Each row of a before or after table is a point. The points were changed in one or more steps. Then noise was added and the rows were shuffled. The steps act on how far a point lies along the listed directions, d1 being the first. Name the steps. A step turns or swaps two directions, mirrors them in a line or flattens them onto one, adds a multiple of one to another, or multiplies one. Angles are multiples of 10 degrees, from the lower direction toward the higher: turns from -170 to 170, lines from 10 to 170 but not 90. Use the fewest steps. Two steps may share a direction if one is a turn and the other turns, adds or multiplies; they go together, in the order done. Otherwise the lowest direction goes first.

Directions:
(1): [33, -8, 40]
(2): [ 18, -44, -23]
(3): [ 37,  28, -25]
Before:
array([[ -8, -24,  -4],
       [ 26,  -8,   0],
       [ 38,  11,  46],
       [  4,   0,  14],
       [-22, -16,  -5],
       [  1, -14, -18],
       [ 12, -22, -17],
       [ 15,   2,  -2],
       [  9,  24,  51],
       [ -9,   7,   6],
       [ -6, -22,  10],
       [ 17,  49,  37]])
After:
array([[ -6,  24,  10],
       [  2,  -3, -14],
       [ -4,   8, -27],
       [-38, -43, -10],
       [-20,  20,   5],
       [-10,  -7,  -7],
       [ -3,  16,  18],
       [-11, -58, -16],
       [ -4, -13,   9],
       [ 10,  27, -13],
       [  9,  22,  -1],
       [-34, -29, -41]])
Steps: turn d1 and d2 by 160 degrees; turn d2 and d3 by -50 degrees

Directions:
(1): [-17,   3,  -9, -50, -38,   0, -13, -14, -27]
(2): [-15, -13, -43,  10,  31,  29,  -2,  -2, -36]
(3): [ 19, -10, -20,  -6,   6, -16, -60,  21,  13]
(4): [-22,  34, -21, -15,  28, -16,  -2, -33,  31]
(5): [-11, -10,  11, -28,   8,  51,  -1,  18,  35]
Before:
array([[-11,  10,  -1,   8,  20,  11,  21,  -9,  11],
       [ -1,  -2,   0,   1,   1,   4,   4,  -2,   1],
       [ -8,  11,   1, -13,  -7, -18,  -7, -14,   7],
       [ -5,   6,  -5,   0,   5,   1,   1,  -4,   1],
       [ -3,  -4,   7,  -2,  -5,   7,  10,   4,   4],
       [ -6,   3,  -2,   9,  10,   8,   4,  -6,   9],
       [ -2,  11,   6, -10, -10,  -5,   4, -10,  17],
       [  1,  -6,  -7,  -6,   5,  10,  -1,   4,  18],
       [-13,   1,  -9,  14,  26,  18,  14,  -5,   7],
       [  3,  -1,   3,  13,   9,  16,  20,   1,  -5],
       [ -2,   6,  -1,  20,  13,   4,  13,  -2,   7],
       [ -3,   4,  -4,   5,   4,   7,   8,  -2, -13]])
After:
array([[ -4,  -7,   8,  12,  -3,  16,  14,   0,  -4],
       [-12, -13,  18,  11,  -1,  38,  37,   5,  -9],
       [  7, -16, -20,   4,   7,   4, -12,   8,  -3],
       [  2,   5,  -4,  23,   4,  -8,  17, -10,  -5],
       [-11,   3,  18,  -5, -14,  30,  51, -12, -19],
       [ -9,   8,  14,  -6,  -4,  16,  27,  -6,  -1],
       [  0,   2,   5,   6,   2,   6,   6,   3,   4],
       [ -4,  -2,   2,   1,  -2,   6,  11,  -4,  -3],
       [-12,  -4,  23,  18,  -1,  29,  59,  -3, -16],
       [  5,   5,   1,  18,  12, -21,  -6,  -4,  12],
       [ -4,  -4,  17,  10, -14,  18,  31,   2, -11],
       [-12,   2,   0,   2,  -3,   6,  24, -12, -14]])
Steps: turn d1 and d4 by 100 degrees; swap d2 and d5; multiply d3 by 3
